Rows are points. Examples show where two turns around zero, p and q, send a point. Where does a point land after both, in the order given? Backwards means that the second turn is done in reverse. Each puzzle has new turns, and all numbers are rounded.

Turn p:
[-6 23] => [23 -6]
[-21 -46] => [-30  41]
[26 24] => [  8 -34]
Turn q:
[37  9] => [18 34]
[ 6 17] => [-9 16]
[-43 -26] => [ -9 -49]
Where do these land?
q, then p: [ -2 -28] => [-27  -7]
p, then q backwards: [14 22] => [ -9 -24]
q, then p: [-37 -31] => [-41  25]
q, then p: [26 37] => [ 43 -13]

Turn p:
[-11  14  21  10] => [  6   3 -26 -11]
[ 39  -6 -16   5] => [-10   6  37 -18]
[ 25 -18  10  10] => [  1 -16  17 -25]
[-22  12  18 -16] => [ 22   4 -24  12]
[-31  -2 -33  -9] => [-18   2  -4  42]
Turn q:
[ -9  -1 -48   2] => [ 19 -13 -33 -28]
[-11 -12  -3 -24] => [ 16  -4 -13  20]
[-4 12 24  6] => [-5  0 27  5]
[-18  25  10  46] => [-13 -25  37 -31]
[ 11   6  13 -18] => [ 5 20  7 14]
[ 32 -29   7   5] => [-35  17 -18  11]
[  1   0  -2 -17] => [11  8 -5  9]
Where do these land?
p, then q: [-22  10 -32  -8] => [ -7 -24  19 -27]
p, then q: [ -4  28  -5 -14] => [  6  12  15 -25]
p, then q: [ 15 -14  -7  16] => [  6 -10   4  24]
p, then q: [-26  14 -14 -29] => [-19  -2  11 -38]
p, then q: [-11   4  39   7] => [  8  18 -36  -5]
p, then q: [ 31 -30  21  11] => [ -3  12 -13  46]
p, then q: [ 17 -11  -2  16] => [ 8 -5  2 24]
